Every row gives one point. To make a cloud, some directions were put in groups of two or more. Within a group, all points are equally far from the middle, so they leave a hole (a ring in 2 directions, a hollow ball in 3). The other directions are filled evenly. Then the cloud was stretched, turned, moved and blurred a little. How many holes are there, and how many directions does each take, smallest first?

Cloud, 21 rows:
57,10,-7
5,33,-9
-3,-54,40
17,36,-41
48,20,-55
29,-35,-25
44,0,-29
14,-13,-46
-17,-48,60
-16,-44,34
-12,12,24
43,-1,-13
2,-31,-26
-10,0,23
53,15,-28
39,-23,-16
-7,-25,49
4,31,14
21,-56,-20
-34,0,-18
41,3,-7
Holes: 0

Cloud:
3,12,26,-16
37,-18,-23,-43
-6,1,30,35
47,57,-22,4
13,34,-22,-21
-28,10,17,48
45,10,-4,-8
48,-30,1,-14
-45,-15,-11,60
15,33,16,-3
-6,-32,-29,-38
45,13,-3,-48
23,-6,7,-11
9,37,-31,5
32,20,30,4
-23,20,-54,6
-25,-12,1,-5
-7,-24,-45,-46
26,-19,6,-7
26,-13,10,-14
-21,27,-24,-3
-46,36,-6,42
-4,10,22,27
-7,13,6,18
48,-1,-9,-35
-6,-48,32,3
27,34,3,5
-4,-8,-52,26
Holes: 0

Cloud, 71 rows:
19,-8,-24,-34,46,29,21,-26
-35,25,27,-9,-33,17,-7,-38
-43,33,9,7,-38,-11,8,-18
-22,2,-7,2,-38,7,0,-11
10,-28,11,4,23,9,32,-46
0,-13,9,-36,30,11,23,-1
-10,-35,32,22,50,-11,-3,-2
-20,8,-14,-16,-3,8,18,-37
10,4,17,4,10,22,-5,23
26,-12,-10,-25,-1,32,-48,-21
8,-29,-9,-2,5,4,-20,5
-16,51,33,8,12,43,-7,31
12,4,24,-4,-10,29,-30,-44
-12,-8,3,-9,1,7,18,-25
-12,10,36,-4,-10,-4,-50,-14
4,-49,15,-5,4,4,-9,-10
-14,-54,28,-33,15,-51,6,27
7,-5,22,-32,32,9,-46,1
-22,28,19,5,9,20,2,-32
-42,-21,13,25,7,21,4,22
8,-23,42,-11,34,-4,-29,0
-28,20,-3,12,-10,13,1,-37
-21,38,13,29,24,-14,48,-21
-1,22,23,10,-2,-18,-8,-17
-10,32,-10,27,-19,-22,-41,-10
-17,-5,20,3,-1,-50,36,-32
-35,4,55,9,45,-17,22,-10
21,25,42,-11,20,4,6,37
-10,-23,-6,8,-35,-15,-33,-54
36,3,9,2,11,21,-4,-50
7,-29,15,17,15,-22,6,2
-38,12,44,14,24,1,-5,-22
-22,-3,5,4,12,52,-3,7
-10,-8,25,18,16,3,9,20
1,30,56,-1,28,-40,-13,33
8,-24,-2,23,-6,-35,15,3
-23,-20,3,-29,28,-30,16,-13
13,-1,-10,15,9,-11,-13,-5
7,-15,-18,-11,15,7,48,-27
19,20,29,-2,16,-3,33,0
-12,37,-3,-10,3,20,-24,-20
-9,-35,-40,-10,-12,9,7,-30
-1,-21,-11,1,10,-33,24,-32
-12,54,22,11,26,4,31,-23
17,-6,15,-1,-9,33,-31,-17
-16,2,-10,-2,-10,-24,19,-5
0,32,-10,27,-25,52,-4,2
25,23,4,25,-12,21,-25,36
-11,33,50,-16,-1,21,6,37
-19,22,-6,-5,49,8,27,6
-16,28,9,-13,29,46,-25,20
-3,-55,23,5,32,-14,-16,-2
0,20,13,24,8,23,30,10
7,-22,-18,-26,20,-12,-2,31
32,-15,-13,-23,17,6,13,17
24,3,6,-17,53,27,3,23
31,-8,18,-40,-4,2,6,5
-47,-19,17,-24,8,-23,57,-3
-8,21,28,34,-31,-50,-21,-45
-33,-10,27,2,19,-10,37,23
-3,-15,0,-37,29,-26,-1,-5
-11,-18,15,-3,42,60,4,-8
-10,-22,0,-12,-34,13,-40,11
12,26,-2,30,10,-37,10,-11
-5,24,18,35,20,-41,41,3
-26,-9,-26,33,-28,20,15,-26
-1,-2,12,27,-23,-38,-4,0
-22,36,6,31,7,24,5,-22
2,-5,12,-7,-42,-21,8,-31
-8,39,20,-25,-8,21,-18,36
-8,-19,37,-59,51,-8,4,-29
Holes: 0
